Rows are points. Each table stands for the endless flat space through its points: a line for two points, a plane for three, and so on. Write the one point that lies in both, or say that there is none.

First, 3 rows:
[[-21  19 -57  19]
 [-20  17 -52  25]
 [  9  -9 -27  -1]]
Second, 2 rows:
[[  7  10  -6  19]
 [  1   2 -16  15]]
They share: no point

First:
[[ -3   2  17  13 -20 -20]
 [-17  -5  -4  15 -22 -20]
 [  9   4  27  21 -12 -16]]
Second:
[[ 21 -10  -8  22 -39  -3]
 [ 23   1  -2  14 -33   1]
 [-21  15  58  14  11 -39]]
They share: [  3   3  22  17 -16 -18]

First:
[[ 30 -28  -1  -6  -5  -7  39  19  22]
 [ 14 -22  17   8  15 -17  47  43   4]
 [ 10 -20  25  16  16 -18  55  50  -2]]
Second, 2 rows:
[[ 34 -48 -19  10  -9 -28  49  16   7]
 [ 28 -42 -11   2  -3 -23  41  21   8]]
They share: no point

First (3 x 12):
[[  3  -6 -26  41   7  19   7  22   1   2  39  28]
 [-19  10   2  20 -14  10 -10  23  17  16  26  29]
 [-19  28   6  -5 -17  -7 -36   9  57   7 -12  37]]
Second, 3 rows:
[[ 17  53 -21  10  14  14  -5   0  31 -25  33   2]
 [ 13  44 -17   3  18  12 -14   5  34 -21  32   8]
 [-32  -1 -17  43 -27   7   1  10  29  14 -13  48]]
They share: no point

First, 2 rows:
[[  0  -3  -6  -1  11  21   1   1  -4  21  35 -20  30 -15  19 -26 -26 -30]
 [ -2 -17  -4  -9  25   7 -13   9  -8  25  39 -22  34  -1  21 -30 -30 -32]]
Second, 3 rows:
[[ 10 -16 -11 -11  17  -7  20 -10   3  30  44   4  -1  -9   7 -51 -40 -21]
 [-12  34  -1  27  -1  51  -4  16 -17   0  30 -44  57 -31  17   7 -16 -41]
 [ -2   8  -8   4  17  17   5   2   0  21  29 -17  20 -12  13 -30 -19 -33]]
They share: no point

First, 3 rows:
[[ 35  13 -59   7  38  20 -46  11  40  15   8  11 -13 -39 -12  45  -4  20
  -10 -45  31  -8 -13  25]
 [ 45   6 -37  17  31  17 -28  23  15  17  -2 -12  -4 -30   2  40   1  21
  -17 -49  19 -12  -1  18]
 [ 43  13 -52  11  35  22 -41  17  31  13   5   4  -9 -36  -5  45  -2  20
  -14 -51  24 -11  -6  26]]
Second (3 x 24):
[[ 39 -11 -24  -1  10 -10  17  55 -18  32  -7  -9  -2 -15   0   8  13  38
  -11 -29  17 -23 -13  16]
 [ 23 -15 -20  31  38   2 -19  31 -10  36 -23 -29  -2  -3  20  36  -3  26
    5 -33  17 -35 -25  20]
 [ 29 -17 -16  35  38  10 -27  13   2  28 -23 -37  -8 -17   8  38  -1  18
   -9 -35  27 -19 -11   4]]
They share: no point

First:
[[  8 -26  28  23   7 -28   2  -3   0  -1  17 -28  23 -23   8 -11  16 -27
   29 -29  35 -17  12  -9]
 [  5 -44  28  26  16 -34 -19  -9 -21  23  26 -40  32 -29  23 -11  -5  -9
    8 -26  11 -32   3 -12]
 [ 16 -38  26  11  23 -22 -30   3 -38  43  15 -42  41 -17  22 -27  -2   9
    5 -21   1 -53   4  -5]]
Second:
[[  5 -43  11  23  24 -13 -25  13 -14  19  22 -26  19  -5  18 -35  -1 -27
   33 -29  26 -20  -1  -4]
 [ 13  -7  43  -5  12 -25   7  -3  -2  -1   2 -50  39 -37   6   1  19   9
   25 -33  18 -36  11 -16]]
They share: no point

First:
[[ 46  14 -47   3   4   4 -11 -39  18   4 -46  -1  -1  21 -33 -17 -31   9
   -9 -18   7  -2  -9 -16]
 [ 38  12 -51   1   1  -2  -9 -34  23   2 -42   2  -5  14 -40 -13 -26   5
   -6 -25   6   5  -2 -17]
 [ 11 -12 -27 -17  -5   4  -3 -10  14  14 -18 -10 -26  -7 -34   5  -2 -10
   15 -22  15  20  13 -23]]
Second (4 x 24):
[[ 19  -5 -37  10   1  11 -14 -15 -10  27 -39  11  -8  -4 -31 -11 -11   4
   -1 -12  34  11  -9 -29]
 [ 45   4  -2  12 -36 -10  10 -25  -3  26  -6  14  -7  27 -36 -14 -24  47
   29 -33  39   2  18 -51]
 [ 21  -8 -41 -20   4  11  -6 -32  17  -1 -42 -20 -30  -5 -14   7 -17 -23
   -4 -20   0  -4  -1 -12]
 [ 53  12  -8 -28  -4   0   2 -23  45   4   2 -30  -5  43 -48 -12 -18  19
   27 -15  -7  22  20 -13]]
They share: [ 28  -2 -31  -9   0   8  -7 -23  12  12 -30  -9 -15   7 -29  -5 -15  -1
   5 -16  13   8   1 -20]

First, 3 rows:
[[  4 -27 -19 -29  21 -17 -14 -27   1 -18  26  -2  34 -13   9   5  30  35
   22  -3   9 -13 -31 -16]
 [  6 -27 -14 -36  21 -10 -15 -32  -3 -17  31  -4  38 -17  15   7  35  27
   20   4   5  -6 -39 -19]
 [  5 -25 -36 -16  14 -28  -3 -20  16 -22  11   5  33 -10  -1   3  25  53
   29 -20  24 -33 -13 -10]]
Second, 2 rows:
[[-11 -25 -24 -26  34 -36  -7 -10  -8 -32  15   5   9   0  19  13  31  35
   29   8  18 -25 -41 -16]
 [  4 -31  -6 -29  25 -12 -31 -31  -5  -8  39 -10  36 -12   1  -2  22  32
   14  -4  -6   2 -29 -16]]
They share: [ -1 -29 -12 -28  28 -20 -23 -24  -6 -16  31  -5  27  -8   7   3  25  33
  19   0   2  -7 -33 -16]

First:
[[-18  17  -1 -41  24  -6 -11 -14   2 -17   9 -24  26  40  15   1  32  -2
  -34 -26  30  21  13  44]
 [-33  32  22 -15  -6  -1   3  17  27 -21 -16 -35  12  28  11 -17  25  10
  -29 -23  42  -3  31  47]
 [ -6 -19  19  -9   0 -22  21  14  30   3 -19  -8  30  16  23  13  40 -14
  -14 -26   6   9  37   8]]
Second, 3 rows:
[[  5   3  -7 -25  13 -13 -20  10  -6 -25 -52 -10   9  38  26  -5  11  25
    6 -21  21 -17  56  35]
 [-26  15  15 -25  -1 -25  13  10  23  -8 -16 -24  28  29  31   0  33  -2
  -13 -29  33  -5  29  26]
 [-13  -1  -3 -25  29  25   3  -7  24 -25 -30 -28  -3  24  -4 -18  32 -17
  -33 -24  17  13  14  55]]
They share: no point

First:
[[  6  17 -20 -25  -9  31 -16 -17  13  25 -27  33 -24 -17 -27  15  13 -13
   -6 -18  -9 -14   7 -29]
 [-11  -2  -9 -72 -44  47 -24 -34 -30  31 -26  10 -42 -67 -52 -14  43 -14
   42  11 -61 -29  15  16]
 [ -3  -1 -17 -64 -36  46 -25 -32 -23  25 -27  12 -42 -59 -51  -6  37 -16
   33   3 -54 -29  10   7]]
Second, 2 rows:
[[ -5  25 -11 -36 -21  32 -17 -15   8  38 -21  39 -31 -18 -23   9  24 -14
    6 -16 -18  -9  12 -14]
 [  4  -2 -14 -27  -9  32 -11 -27   2  17 -36  15 -10 -39 -38   3   9  -5
   -3   2 -12 -24  12 -32]]
They share: [ -2  16 -12 -33 -17  32 -15 -19   6  31 -26  31 -24 -25 -28   7  19 -11
   3 -10 -16 -14  12 -20]

First (4 x 24):
[[ 12   2 -30 -19 -49  27  11  14   5  15 -39 -37  -6  28 -45  -8 -20  14
   43 -25  12  -7   3 -11]
 [ 18   8 -38  -5 -53  45   1   2  -7  25 -39 -39 -16  12 -31 -20 -16   6
   45 -15   2  -9   1   7]
 [ 15 -30   3 -30 -14  18   7  27  37  16 -26 -39 -13  21 -25  -7 -34 -14
   25 -29  13   6 -11 -32]
 [ 12 -26  46 -45  -1  -6 -28   1   0  24  14   2  30 -11 -48  27 -26  19
   21 -59  58  35   6   4]]
Second (3 x 24):
[[  5 -26   1 -28 -26  15 -18  -4   4  15 -11 -38  11  16 -24 -20 -22   3
   41 -25  23   0 -18   9]
 [  3   4  13 -30 -14  11 -22  -8  -4  43 -25 -10 -13  -2 -20  -2 -24   3
   29 -45   7  22 -18   3]
 [ 15  16  13 -24 -12  21 -14   2  -2  53 -31   2 -27 -16 -26  14 -26   1
   19 -51   5  32  -2  -7]]
They share: [ 17 -14   1 -22 -24  25 -10   6   6  25 -17 -26  -3   2 -30  -4 -24   1
  31 -31  21  10  -2  -1]

First:
[[-24   2  20 -10  25  18  28   6  37  53  -9 -17   7  37  -7  62  10 -16
  -24 -27 -33  47  61  11]
 [  5  18   0 -24  28  30  18  -6  28  29   7   5   9  19 -27  31   2  -5
    2  -4 -10  35  41   1]
 [ -8  14  12 -24  29  30  22  -4  33  39   1  -3   9  23 -19  46  10 -10
   -8 -17 -15  41  53   1]]
Second (3 x 24):
[[  3  28 -26 -38  46  24   0 -16  29  24  17  10  19  37 -55  -2  -3  12
  -13  12 -43  23  32 -13]
 [-10  26  -6 -26  39  35  12  -3  23  45  14  14  12  28 -40  13 -22  12
   -4  21 -43  34  13   1]
 [ 27   1 -43 -23  32  -6   8 -19  39  -4   8  -6  12  38 -52   1  17  -2
  -21 -10 -29  21  52  -6]]
They share: no point

First (3 x 24):
[[ 49 -13 -32  -7   6 -33 -57   8 -66  -6  14   7 -20  18 -27 -41  -3 -47
   32 -24 -29 -11  38  59]
 [ 37 -13 -21   7   4 -22 -40   4 -47   1  14  -3 -24  30 -28 -23   5 -38
   33 -11 -18   5  37  44]
 [ 31 -13 -28   3  14 -17 -47   0 -52   2  14   8 -28  18 -32 -32  10 -38
   28  -7 -28   9  27  44]]
Second:
[[ -2 -34 -20   5  21 -18 -45 -13 -33  -9  -4   4 -29  30 -24   4  -6 -38
   47 -15  -2  28  29   5]
 [ 40   8 -14  29   3   6 -15   5 -33  27  32  -8 -35  30 -42 -32  42 -20
   11  27 -32  22  23  53]]
They share: [ 19 -13 -17  17  12  -6 -30  -4 -33   9  14  -2 -32  30 -33 -14  18 -29
  29   6 -17  25  26  29]

First (2 x 24):
[[  9  -4  19 -33 -12  42 -23   6 -18  18   8  36  14  13  53  -6  36  25
   24  18  -8   2   8 -32]
 [  9  -8  11 -32 -13  36 -21   7 -21  19   4  31  15   6  46  -8  30  24
   19  12  -9  -4   0 -32]]
Second, 3 rows:
[[-11 -11   9 -43 -14   1 -29   5 -29   6 -13  45  28  10  44 -16 -12  -3
   -3   8 -36 -36  -8 -16]
 [ 25  -5 -24   8 -41  61   4  14 -26  18  26   0 -29 -41 -13   5  66  36
   18 -25  -3 -18 -47 -37]
 [-17 -17  24 -58   7  -5 -50 -10 -20  24 -34  42  55  37  65 -37 -36  -6
  -12  11 -33 -18  13 -37]]
They share: no point

First, 2 rows:
[[ 41 -24  16  19  13  29  27 -29  19 -17  23 -14  28  10   4  26  -6   0
  -31 -12  -2  31  29 -22]
 [ 17 -15  37  -8  -2   5   6 -29  10 -17  17  -2  37 -17  13  11   9  -6
  -19 -30  19  10  23 -25]]
Second:
[[ 61   8   5  35  -1   3  29 -37  47   1   9  -4  53  -5  10  26 -17  10
  -46 -36 -10  21  19 -48]
 [ 71   2   1  45 -19  11  25 -33  51 -15  25  10  39 -19  18  18  -3  16
  -54 -26   6  31  27 -40]
 [ 40  -7  17  14  10  13  23 -35  27  -5  11 -17  48  10   2  30 -12   1
  -34 -27 -10  14  21 -36]]
They share: no point

First:
[[ 20  -3 -57   9 -19 -10  14   2 -18 -23  39   4  -6  35 -39  -1  15  32
   -3   1 -39  29 -45 -21]
 [ 38   3 -53  15  -9 -16  18   4  -6 -15  55  14 -10  47 -45  -9   5  28
   13   1 -29  17 -27 -23]
 [-40   3 -13 -33 -41  26  16   0   6 -49 -25  18 -26  -1  15 -35  61   6
  -67 -17 -19  -1 -33  29]]
Second:
[[ 17   4 -50  -1 -54   6  14   4   8 -26  11  44 -33  22 -20 -15  33  23
    1  -4 -41  21 -39   1]
 [ 19  37 -23 -14 -33  19  15 -32 -25 -32  17  17 -25  55  16  -2  73  21
  -32 -12 -16   3 -23   9]
 [ -9 -20 -32  -3 -12 -10  28  22  14 -38   5   8 -11  16 -20 -31  17  13
  -29  -8 -15   3 -31   5]]
They share: no point

First:
[[ 17 -22 -10  17 -15  24  25  25   9  16 -21  -4 -12 -17  23  28  17   7
   11  24  23 -23  12  24]
 [ 20 -21  -4  16 -20  21  37  22   2  17 -29  -3 -20 -17  33  27  24   7
   19  20  12 -22   4  19]
 [ 17 -30 -21  11  -7  31   5  24  19  15  -9  -3   0 -10   5  34   8   4
   -1  36  42 -18  28  27]]
Second:
[[ -1 -21  -3  34 -12  31  30  23  12  17 -27   3  -8 -26  18  23  20  19
   11  16  29 -38  20  34]
 [-10 -15 -24  40 -36  37   9  23  -9  17  -3   9  -8 -47  -6  14  14  46
    2  22  47 -17  35  55]
 [ 26   0   0  10   9  16  30  41  36   8 -30 -21   7  19  51  38   8 -17
    2  34  -7 -56 -10  10]]
They share: no point

First (3 x 24):
[[ 12 -37 -10  22  38 -33  -3  -5  11 -28 -27 -30  -2  -4 -21 -40  13 -42
  -17  22  36   0 -13  -9]
 [ 18 -61   4  10  36   0  20 -20  15   3  -6  11  16 -14 -47 -26 -23 -17
   -9  59  11  10 -37  -2]
 [ 35 -38   9   2  26   9  18  -4 -17   2  -5   8  28  14 -47 -21 -21  -9
   31  49   3  47 -27   7]]
Second:
[[  7 -68 -15  32  48 -26   3  -3 -37 -41 -38  -3 -12 -16 -27 -41 -35   0
    7  16  58   5  -7  -6]
 [ 21 -38 -19  10  30  -2  -9 -13   3 -25 -32 -21  16  24 -37 -49   5 -28
   33  28  28  55 -41  20]
 [  8 -13  21  22  41 -26  33  31  -5   2   4 -10   9  -8  -7  -5   8 -49
  -30  40  12 -11  10 -29]
 [ 65 -40 -13  -3  10 -30 -33 -40  -5 -38 -35 -41  11  20 -58 -53   8 -11
   29  10  23  36 -17  10]]
They share: [ 23 -32  -3  14  32 -18   3  -1  -5 -19 -20 -19  10   8 -29 -33   3 -30
   7  28  24  23 -15  -2]

First:
[[-30  -8  33   2 -17  -4  20 -13  36  15 -12   4   0  13  -8  16  39  31
  -36 -15 -42 -32  11   7]
 [-31  -1  26   1 -13   3  25  -7  27  12  -6   0  -7  20 -14  11  32  26
  -28 -14 -38 -33  11  12]
 [-23  12  13 -12  21  37  24  44  12 -12   0 -28 -14  30 -50 -15  -5   3
   -2  -1 -22 -16  17  56]]
Second (4 x 24):
[[-42 -35   3 -18 -20  21  39  -7  18 -36 -21  16 -51  24 -43  -9   4  -8
  -20   3 -24 -20  26  31]
 [-21  -7  10   0 -32  -3  56 -30  -1  -1   0  44 -16  36 -20  -7 -19  24
   -7  -6   9  10  19  53]
 [-47  -2  21 -14  31  52 -15  61  34 -13  -3 -73 -24  15 -48   0  49   1
  -12   2 -63 -78  16  10]
 [  4  11  31   6   5  23  16  -9  12  37  33   5   3  34 -22   7  -6  35
   14   3   0 -19  27  40]]
They share: no point

First:
[[ 13 -15   1  -3 -62 -13   8  25  22  35  18  44   1 -44   4 -55 -21 -47
   12   9 -11 -32  21  55]
 [ 58 -24  41  73 -30  30 -53  46  16  10  25  33  48  28  30  31 -13 -48
   41 -69 -31   0  64  67]
 [ 13 -11  17   1 -31 -15 -17 -10  18  23  28  -1  24 -36  10 -37 -13   0
    0  -1 -30 -41  15  28]
 [ 49   3  19  41 -42 -15 -24  53  20  29  18  52   5  -6  36  -3  -9 -73
   24 -17 -27 -12  47  45]
 [  6 -29  18   1 -42   7 -13  -6  19  19  29   7  32 -35  -4 -41 -19  -1
   11 -14 -19 -34  19  52]]
Second, 2 rows:
[[ 25  -4  25  29 -18 -30 -25  30   8  27  29  34  21 -18  24 -30  -7 -24
   17 -29 -52 -26  38  14]
 [ 22  14  37  11 -30 -15 -40  12  17  21  23  10  15 -21  18  -6   5 -24
    2  -8 -31 -17  29  38]]
They share: no point

First (5 x 24):
[[-26   0 -63  14 -19  -1  -7  35  28  59  28  40 -10 -31 -51   7 -17  28
  -46  46  53 -29 -71 -36]
 [-10  17 -14  25  21 -33  29  33   9   6 -21  15  28  -9 -11  26 -32   6
  -45  32 -11   1 -27   3]
 [-65  65 -19  -8   8 -20  30 -23 -24  37 -22  14   4 -36 -22 -10 -38 -20
   15 -22   2 -38   2 -18]
 [-44  32 -43  13  -2  -4  17   7  -1  40   4  30   2 -35 -42   4 -21   6
  -13  10  22 -34 -33 -29]
 [-53  15 -58 -33 -34 -26 -28  12  19  96  10  44 -41 -21 -40 -26 -40  11
  -35  20  81 -25 -63 -36]]
Second (4 x 24):
[[-17 -16 -48  28 -15   1  34   5  -8  19 -35  39  10 -52  -8  21 -42 -25
  -12  26 -31 -56 -14  -7]
 [ -1   1 -18 -24  -3 -34  19  14  -5   0 -12  44  20 -25 -20  56 -34 -18
  -10  53  -5  11 -36  -8]
 [-68  45 -59  74  27  13  12  21  13  34  17  -1   4 -33 -32 -37 -31  24
  -50  11   1 -76 -30 -23]
 [-37  12 -44  60   1  25  26  21  -4  47  -3  31   2 -48 -16 -11 -14   3
  -20 -10  -7 -72 -38 -31]]
They share: no point

First:
[[-45  33 -13   4 -12  17  45 -34  26  65  11   0  -7 -24 -29  10  25  39
   80 -25 -55 -14  -3 -71]
 [  2  22 -25 -64 -62  54 -14 -51   7  46  24  -6 -65 -26   3 -20   2 -12
   24  29 -23   0  45 -47]
 [-10  36 -21 -29 -36  26  12 -42   7  40  14  -6 -36 -24 -17  -6  11  -6
   32  -3 -31   0  32 -44]
 [-21  -1 -15 -45 -16  40  14 -16  -1  32  25  27 -17 -43 -28  39  25  27
   40   0 -42 -32   8 -41]]
Second, 2 rows:
[[  1  29 -17 -28 -20  21  19 -31  -4  20  21   6 -13 -41 -38  14  13   1
   11 -19 -34  -3  25 -32]
 [ 15  31 -13 -26 -24  29  27 -43   4  26  35   0  -1 -57 -50   0   3  19
    1 -29 -42  11  19 -46]]
They share: [ -6  28 -19 -29 -18  17  15 -25  -8  17  14   9 -19 -33 -32  21  18  -8
  16 -14 -30 -10  28 -25]

First (4 x 24):
[[  5  -2  13  -8 -21   6 -17 -17 -21 -29   2 -24   8  11 -29  34  28  -6
  -18  -1   5  49  -2  -4]
 [ 23 -30  43  22   7   9 -13 -25 -43 -35  -2  -7  -3   8 -28   0  18  10
  -26  17  26  40  -1  18]
 [ 35  50   7  -6 -47   3 -15 -37 -25  29  34 -21  49  -2  12  62  30 -60
   14  31 -38   4 -19 -50]
 [ 43  -7  47  31  -4  30 -28 -39 -39  -2  13  14  11 -23   1   9  11  -8
    1  51   2   7  -4 -13]]
Second (5 x 24):
[[ 20  31   1 -23 -43 -18 -79 -35 -95 -48 -16  -8  -6 -24   1  60  27 -22
  -47  42 -12  34  29  11]
 [ 22  43  20 -31 -19  40 -20 -34 -21   0 -23 -25   3  22 -10  49  52 -29
   -5  40   3  13   4 -41]
 [ 28  -9  47  41  -3  46   3 -21  13   0  42   2  32   0  -9  14  29  12
   41  -6 -22  56 -57 -29]
 [ 49  19  53  26 -13  43 -38 -22 -24 -18   4  32   0  10  17  40  52 -11
   16  25 -27  67 -14 -44]
 [  3  22   1 -35 -23   8 -22 -41 -37  -3   0 -47  12   0 -28  46  20 -20
  -24  24   3   4   5  -9]]
They share: no point

First (3 x 24):
[[-14 -35  12 -20  53 -33 -48   7 -30 -25  18  26 -45  29 -24  23 -16  -1
    9  26  37 -15  37  29]
 [  0 -36  -6 -33   0   8 -39  -5 -41  32  17  -9  -4  24  14  -9 -19  38
   33 -16 -16  21  -7  13]
 [ -1 -37  -3 -34  16  -2 -45  -5 -43  17  19  -2 -14  25   7   1 -22  32
   30  -7   0  15   3  21]]
Second, 3 rows:
[[-27 -27  23   6  14  -4 -13   3 -21  21  -1  30  -8  17   7  -5  14  -8
   12  -1  14   3   7  -9]
 [-42 -49  -8   0 -12  -1 -38  29 -34  -7  -4  -9 -43  24 -35   0  -1  26
    3  19   5 -23  24  11]
 [-60 -43  16  27  -9   8 -14  17 -37   8 -22  18 -22   9  -8  -3  26   2
    3   7  32 -11  12 -10]]
They share: [-15 -31   7 -12  12 -10 -29  11 -19  11  11  12 -22  27 -11  -3  -4   8
  12   7  -4  -5  15   5]
